Every row gives one point. Each copy is the shape, with its points in the same order, turned, moved and blurred by noise. Say if it was mirrored as well.

Shape, 9 rows:
[[-0.15 -0.06 -0.35]
 [ 0.39  0.05  0.51]
 [-0.28  0.61  0.19]
 [ 0.12  0.07  0.45]
 [ 0.20  0.45  0.53]
 [-0.56  0.41  0.23]
 [ 0.11  0.27 -0.25]
 [-0.07 -0.21  0.04]
 [-0.06  0.04 -0.20]]
Copy 1, 9 rows:
[[-0.06  0.00 -0.27]
 [-0.16 -0.43  0.57]
 [ 0.64 -0.10  0.25]
 [ 0.00 -0.23  0.52]
 [ 0.26 -0.39  0.68]
 [ 0.55  0.27  0.25]
 [ 0.19 -0.38 -0.13]
 [-0.20  0.00  0.09]
 [ 0.06 -0.09 -0.19]]
Copy 1 is: only turned
Copy 2, 9 rows:
[[-0.43  0.13 -0.13]
 [ 0.58  0.00  0.06]
 [-0.06 -0.64 -0.30]
 [ 0.31 -0.15  0.12]
 [ 0.53 -0.39 -0.18]
 [-0.24 -0.70 -0.03]
 [-0.12  0.04 -0.44]
 [-0.13  0.11  0.17]
 [-0.26  0.05 -0.15]]
Copy 2 is: mirrored
Copy 3:
[[-0.13 -0.20  0.29]
 [ 0.18  0.35 -0.51]
 [-0.17 -0.56 -0.49]
 [ 0.22  0.12 -0.45]
 [ 0.05  0.01 -0.74]
 [ 0.10 -0.76 -0.34]
 [-0.38 -0.12 -0.07]
 [ 0.25 -0.06  0.05]
 [-0.15 -0.15  0.12]]
Copy 3 is: mirrored
Copy 4 (9 x 3):
[[-0.09  0.32  0.13]
 [-0.27 -0.68  0.13]
 [ 0.54 -0.26  0.30]
 [-0.13 -0.51  0.31]
 [ 0.19 -0.72  0.15]
 [ 0.46 -0.10  0.59]
 [ 0.13  0.01 -0.15]
 [-0.28  0.00  0.30]
 [-0.05  0.14  0.09]]
Copy 4 is: only turned

Shape:
[[-0.07  0.17 -0.36  0.25 -0.12 -0.11]
 [ 0.03  0.04 -0.25  0.01 -0.37  0.31]
 [-0.03 -0.47 -0.26 -0.18  0.08 -0.07]
 [-0.24  0.06  0.03 -0.16  0.14  0.24]
 [ 0.57  0.16 -0.12 -0.07  0.13  0.68]
 [-0.28  0.13 -0.60 -0.17 -0.03  0.28]
 [-0.04 -0.15  0.08  0.00 -0.26 -0.05]
 [ 0.46 -0.06  0.05 -0.20 -0.60 -0.14]
 [-0.25  0.15  0.08  1.03  0.01  1.36]
 [ 0.02 -0.07 -0.07  0.07 -0.02 -0.13]
 [ 0.28 -0.21 -0.24 -0.15 -0.32 -0.09]
 [-0.24 -0.22 -0.11 -0.21  0.14  0.00]]
Copy 1 (12 x 6):
[[-0.15  0.24  0.25 -0.45  0.11 -0.23]
 [-0.17  0.21 -0.11 -0.47  0.17  0.24]
 [-0.29 -0.33 -0.14 -0.07 -0.09 -0.12]
 [-0.02  0.01  0.24 -0.02 -0.03  0.25]
 [ 0.16  0.05 -0.12 -0.76 -0.46  0.54]
 [-0.25 -0.20  0.34 -0.47  0.26  0.24]
 [-0.08  0.19 -0.19 -0.05  0.08 -0.05]
 [ 0.27  0.20 -0.60 -0.36  0.23 -0.12]
 [-0.78  1.03  0.40 -0.48 -0.56  0.99]
 [-0.03  0.11  0.02 -0.16 -0.08 -0.20]
 [-0.03 -0.05 -0.41 -0.41  0.11 -0.14]
 [-0.15 -0.19  0.10  0.06 -0.02  0.04]]
Copy 1 is: mirrored
Copy 2, 12 rows:
[[ 0.38  0.13  0.08 -0.06 -0.15  0.07]
 [ 0.16  0.33  0.29 -0.29  0.31  0.07]
 [-0.27  0.20  0.24 -0.27 -0.16 -0.50]
 [-0.21  0.33 -0.27 -0.37  0.06 -0.05]
 [ 0.10 -0.06 -0.09 -0.43  0.82 -0.26]
 [ 0.28  0.50  0.05 -0.59  0.08 -0.18]
 [-0.22  0.17  0.23  0.06  0.08  0.04]
 [-0.02  0.32  0.44  0.33  0.54 -0.12]
 [-0.02 -0.65 -0.19 -1.07  0.49  0.92]
 [ 0.01  0.02  0.09  0.00  0.03 -0.12]
 [ 0.00  0.33  0.42  0.04  0.23 -0.29]
 [-0.22  0.32 -0.11 -0.31 -0.07 -0.22]]
Copy 2 is: only turned
Copy 3, 12 rows:
[[-0.04  0.16 -0.44 -0.12  0.01 -0.22]
 [-0.56  0.15 -0.28  0.09 -0.09  0.12]
 [-0.02 -0.08 -0.21 -0.46 -0.03  0.42]
 [-0.13  0.23  0.09 -0.04  0.22  0.16]
 [-0.46 -0.31 -0.08  0.52  0.49  0.44]
 [-0.28  0.41 -0.46 -0.22  0.35  0.31]
 [-0.15  0.12 -0.02 -0.17 -0.30  0.07]
 [-0.07  0.07 -0.21  0.40 -0.62  0.28]
 [-1.46 -0.22  0.30  0.05  0.64 -0.63]
 [-0.02  0.03 -0.19 -0.05 -0.10  0.00]
 [-0.11 -0.12 -0.45  0.02 -0.39  0.36]
 [-0.04  0.19 -0.01 -0.33  0.10  0.30]]
Copy 3 is: only turned

Shape:
[[-0.02 -0.51 -0.01 -0.32  0.09 -0.20 -0.09  0.27 -0.03]
 [-0.11  0.11  0.49  0.37  0.61  0.30  0.36 -0.14  0.35]
 [-0.13  0.02 -0.39  0.10 -0.08  0.12 -0.19 -0.06  0.52]
 [ 0.28  0.00 -0.15 -0.03  0.42 -0.30 -0.76 -0.37  0.21]
 [-0.25  0.24 -0.20  0.05  0.07  0.33  0.09 -0.12  0.02]
 [-0.11  0.63  0.06 -0.17  0.03 -0.10 -0.30 -0.09  0.14]
 [-0.18 -0.01  0.49 -0.19 -0.02  0.13  0.12  0.34  0.32]
 [-0.47 -0.39  0.12 -0.61 -0.79 -0.09 -0.22 -0.27 -0.22]
 [ 0.87 -0.15 -0.40 -0.38 -0.39 -0.87 -0.23 -0.02 -0.43]
 [ 0.23  0.41 -0.37 -0.54  0.26 -0.44  0.32 -0.18 -0.05]
 [-0.30  0.06 -0.24 -0.01  0.07  0.38  0.14  0.27 -0.18]
 [-0.15 -0.32  0.29 -0.23 -0.26 -0.39 -0.45 -0.10  0.00]
 [-0.80  0.01  0.18  0.27 -0.09 -0.26  0.26  0.12 -0.05]]
Copy 1 (13 x 9):
[[-0.40  0.01  0.37 -0.32  0.22  0.04 -0.28 -0.06 -0.15]
 [-0.27 -0.03 -0.32 -0.18 -0.34  0.75  0.46 -0.12  0.34]
 [-0.14  0.16  0.05  0.24 -0.07 -0.26 -0.12  0.14  0.54]
 [-0.32 -0.43  0.40  0.63 -0.15 -0.15  0.01 -0.28  0.04]
 [-0.14  0.31 -0.40  0.11  0.03  0.08  0.04 -0.06  0.24]
 [ 0.04  0.20  0.10  0.36  0.08 -0.15  0.45 -0.06 -0.09]
 [ 0.02  0.34  0.22 -0.29  0.08  0.44  0.22  0.18  0.06]
 [ 0.31 -0.09  0.00 -0.47  0.52 -0.58 -0.39  0.27 -0.36]
 [ 0.01  0.27  0.69  0.20 -0.37 -0.58 -0.75 -0.74 -0.64]
 [-0.11  0.42  0.22  0.09  0.11 -0.33  0.22 -0.93  0.08]
 [-0.37  0.55 -0.31 -0.02  0.24  0.18 -0.12  0.00  0.15]
 [-0.03 -0.26  0.34 -0.18  0.08 -0.28 -0.08  0.16 -0.36]
 [-0.45  0.29 -0.29 -0.60 -0.11 -0.23  0.39  0.21 -0.05]]
Copy 1 is: mirrored
Copy 2:
[[-0.09 -0.33  0.26 -0.06 -0.19 -0.31 -0.33  0.28 -0.23]
 [ 0.26  0.26  0.09  0.45 -0.59  0.62 -0.40 -0.33 -0.21]
 [ 0.20 -0.50 -0.30  0.30 -0.07 -0.10 -0.07 -0.41 -0.01]
 [ 0.76 -0.42 -0.20  0.22 -0.03 -0.19  0.03  0.17 -0.68]
 [ 0.09 -0.09 -0.16  0.07 -0.15  0.30  0.13 -0.28  0.14]
 [ 0.39 -0.11 -0.13  0.18  0.48  0.33 -0.04 -0.08 -0.15]
 [ 0.00  0.00  0.23  0.25 -0.01  0.18 -0.67 -0.03  0.12]
 [ 0.39 -0.45  0.55 -0.52  0.26 -0.41 -0.18  0.00  0.58]
 [ 0.07  0.01  0.35  0.09  0.55 -1.07  0.45  0.29 -0.61]
 [-0.08 -0.14  0.43  0.40  0.39  0.17  0.54  0.10 -0.41]
 [-0.25 -0.04 -0.22 -0.16 -0.18  0.22  0.05 -0.11  0.16]
 [ 0.50 -0.31  0.33 -0.27  0.11 -0.38 -0.45  0.03 -0.12]
 [-0.11 -0.12  0.35 -0.39 -0.03  0.35 -0.38 -0.66 -0.09]]
Copy 2 is: only turned

Shape, 17 rows:
[[-0.17 -0.04 -0.39 -0.54 -0.18 -0.23  0.52 -0.12  0.36 -0.35  0.25 -0.26]
 [ 0.04 -0.19 -0.10  0.27  0.51  0.25  0.50 -0.16  0.49 -0.06  0.17  0.05]
 [ 0.12 -0.20  0.27 -0.07  0.67  0.30 -0.09 -0.24  0.28 -0.02 -0.36 -0.13]
 [-0.11  0.05 -0.21  0.00  0.11  0.24  0.23 -0.18 -0.46 -0.22 -0.16 -0.21]
 [ 0.04  0.06 -0.34  0.30  0.14 -0.22 -0.31 -0.34  0.27 -0.27  0.89 -0.14]
 [-0.19  0.09 -0.39 -0.05 -0.30 -0.12  0.04 -0.06  0.50 -0.28 -0.24 -0.08]
 [ 0.09  0.03  0.91  0.02 -0.13 -0.29 -0.09 -0.09  0.05 -0.47 -0.34 -0.13]
 [ 0.83  0.04  0.62  0.25  0.02 -0.08  0.15  0.74 -0.11 -0.19  1.40  0.59]
 [ 0.24  0.15 -0.07  0.36 -0.23 -0.28  0.08 -0.20 -0.09  0.10 -0.25  0.17]
 [-0.05  0.14 -0.22 -0.22  0.86 -0.13 -0.03 -0.12  0.34 -0.34 -0.27  0.06]
 [-0.04 -0.25 -0.40 -0.03  0.08 -0.18 -0.12 -0.07  0.39  0.76 -0.20 -0.24]
 [-0.04 -0.09 -0.25 -0.26 -0.09  0.25 -0.26 -0.13 -0.06 -0.28 -0.31  0.05]
 [ 0.03  0.51  0.33  0.15 -0.20 -0.16 -0.12 -0.17  0.35  0.01  0.05 -0.33]
 [ 0.16  0.47 -0.22  0.23  0.01  0.24 -0.14 -0.01 -0.08 -0.02 -0.17 -0.10]
 [-0.25 -0.23 -0.23  0.33 -0.28  0.00 -0.11  0.02  0.48  0.73 -0.32 -0.15]
 [ 1.02 -0.19  0.06  0.28 -0.02 -0.08  0.29  0.27  0.36 -0.21  0.04 -0.18]
 [ 0.17  0.06  0.39 -0.65 -0.23  0.00  0.15 -0.37  0.29 -0.06 -0.01  0.37]]
Copy 1:
[[-0.13  0.53  0.31  0.47  0.07  0.17  0.12 -0.36 -0.52  0.23  0.24 -0.35]
 [-0.06  0.27  0.01  0.25  0.04  0.35 -0.08  0.01  0.51 -0.19  0.43 -0.15]
 [ 0.26  0.22 -0.08 -0.08  0.12  0.16 -0.01 -0.25  0.56 -0.50 -0.37 -0.40]
 [-0.34  0.05  0.15  0.17  0.03 -0.54  0.33 -0.18  0.13 -0.17 -0.11 -0.05]
 [ 0.11 -0.31  0.51 -0.23  0.02  0.37  0.36  0.23 -0.29 -0.19  0.54 -0.02]
 [-0.12  0.32  0.41  0.07 -0.23 -0.02 -0.25  0.09 -0.32  0.27 -0.20 -0.34]
 [ 0.11  0.56 -0.40 -0.18 -0.66  0.07  0.26 -0.03 -0.27 -0.47 -0.51 -0.16]
 [-0.25  0.40 -0.60 -0.50  0.36  0.62  0.10  0.18 -0.76 -0.97  0.79  1.05]
 [ 0.11 -0.01 -0.28 -0.08 -0.26 -0.43 -0.13  0.20 -0.12  0.10  0.04  0.05]
 [ 0.41  0.07  0.35  0.20  0.00  0.03 -0.31 -0.26  0.10 -0.56 -0.09 -0.48]
 [ 0.56  0.07  0.09 -0.02  0.45  0.00 -0.18  0.16  0.20  0.67 -0.20 -0.21]
 [-0.27 -0.08  0.32 -0.10  0.02 -0.16 -0.23 -0.31 -0.09 -0.05 -0.42 -0.03]
 [ 0.30  0.57  0.22 -0.38 -0.42 -0.07  0.31  0.26 -0.12  0.01 -0.02  0.01]
 [-0.10  0.13  0.39 -0.30 -0.06 -0.46 -0.05  0.22  0.18 -0.15 -0.11  0.07]
 [ 0.33  0.16  0.05 -0.10  0.00  0.01 -0.24  0.43  0.27  0.70 -0.38  0.18]
 [-0.35  0.43 -0.48 -0.40  0.22  0.12 -0.16  0.49 -0.13 -0.25  0.22 -0.32]
 [ 0.10  0.53 -0.15 -0.36 -0.18  0.11 -0.19 -0.79 -0.27  0.05 -0.01 -0.01]]
Copy 1 is: mirrored
Copy 2:
[[ 0.03  0.46 -0.08 -0.54 -0.06  0.36  0.66 -0.29  0.06  0.23 -0.14 -0.57]
 [-0.34  0.01  0.47 -0.54  0.35  0.51  0.10  0.22 -0.20  0.11  0.19 -0.31]
 [-0.57 -0.11 -0.08 -0.35  0.29  0.48  0.20  0.44  0.12 -0.30  0.23  0.19]
 [-0.05  0.04  0.03  0.03  0.01  0.02  0.46  0.49 -0.03  0.30 -0.20 -0.05]
 [ 0.01  0.10 -0.05 -0.75  0.41  0.07  0.09 -0.44 -0.49  0.67  0.15  0.22]
 [-0.06  0.37 -0.02 -0.13 -0.38  0.49  0.42 -0.23 -0.17  0.16  0.26 -0.15]
 [-0.16  0.14 -0.01  0.03  0.08  0.07  0.45 -0.16 -0.25 -0.85 -0.19  0.47]
 [ 0.75 -0.46  0.37 -0.60  0.75 -0.44 -0.86 -0.68 -0.25 -0.34 -0.29 -0.21]
 [-0.16  0.02  0.27  0.41  0.03  0.29  0.12 -0.27 -0.10  0.16 -0.03  0.19]
 [-0.26  0.52 -0.28 -0.27  0.47  0.45  0.20  0.36  0.08 -0.02  0.51 -0.02]
 [-0.46 -0.08  0.21 -0.27 -0.22  0.51  0.27 -0.25  0.63  0.46  0.36  0.23]
 [ 0.11 -0.06 -0.38 -0.03 -0.24  0.44  0.36  0.24 -0.02  0.10  0.11  0.08]
 [-0.44  0.37  0.08 -0.24 -0.23  0.02  0.04 -0.35 -0.22 -0.07 -0.20  0.37]
 [-0.25  0.08 -0.05  0.13 -0.23 -0.03 -0.11  0.17 -0.12  0.29  0.09  0.10]
 [-0.37 -0.13  0.56 -0.18 -0.60  0.59  0.20 -0.25  0.35  0.30  0.31  0.37]
 [-0.36 -0.45  0.21 -0.05  0.25 -0.14  0.03 -0.54 -0.18 -0.31  0.35 -0.48]
 [-0.05  0.14 -0.29 -0.18  0.04  0.77  0.12 -0.30  0.09 -0.37 -0.51 -0.09]]
Copy 2 is: only turned
Copy 3 (17 x 12):
[[ 0.21 -0.04 -0.13  0.42  0.33 -0.11  0.29 -0.45 -0.65  0.29  0.19  0.24]
 [ 0.13 -0.31 -0.04 -0.32  0.26  0.16  0.13 -0.11 -0.09  0.74 -0.39  0.24]
 [ 0.27 -0.32 -0.10 -0.74 -0.11  0.03 -0.12 -0.15  0.05  0.39  0.08 -0.25]
 [ 0.02  0.20  0.40 -0.20  0.18 -0.10  0.14 -0.19  0.01 -0.11  0.15  0.22]
 [ 0.08 -0.67  0.05  0.32 -0.47  0.04  0.78 -0.28  0.09  0.35 -0.11  0.53]
 [ 0.43  0.17 -0.30  0.19 -0.17  0.14  0.13  0.01 -0.40  0.29  0.28  0.41]
 [-0.03  0.12 -0.49 -0.28 -0.23 -0.41  0.39  0.43 -0.10 -0.09  0.10 -0.50]
 [-0.42 -0.96 -0.04  0.49 -0.01 -1.31  0.33  0.58  0.28  0.43 -0.95  0.29]
 [ 0.05  0.43  0.06  0.14 -0.43 -0.10  0.11  0.14  0.13  0.25 -0.26  0.08]
 [ 0.36 -0.08 -0.29 -0.61 -0.11 -0.32  0.14 -0.54 -0.02  0.58  0.27  0.27]
 [ 0.50 -0.10 -0.19  0.22 -0.40  0.37 -0.50 -0.52 -0.01  0.22 -0.30  0.05]
 [ 0.38  0.01  0.23 -0.19 -0.27 -0.20 -0.05 -0.05 -0.29  0.03  0.34  0.24]
 [-0.21 -0.08 -0.48  0.32 -0.29  0.10  0.18  0.19  0.17  0.19  0.25 -0.04]
 [ 0.05  0.09  0.15  0.02 -0.19 -0.03 -0.05  0.17  0.38  0.20  0.24  0.34]
 [ 0.40  0.08 -0.33  0.19 -0.45  0.64 -0.50  0.00 -0.05  0.04 -0.39  0.21]
 [ 0.66 -0.19 -0.02  0.27  0.20 -0.42  0.24  0.39  0.30  0.64 -0.38 -0.20]
 [-0.21 -0.07 -0.06  0.10 -0.30 -0.45 -0.14  0.05 -0.71  0.51  0.20 -0.36]]
Copy 3 is: only turned
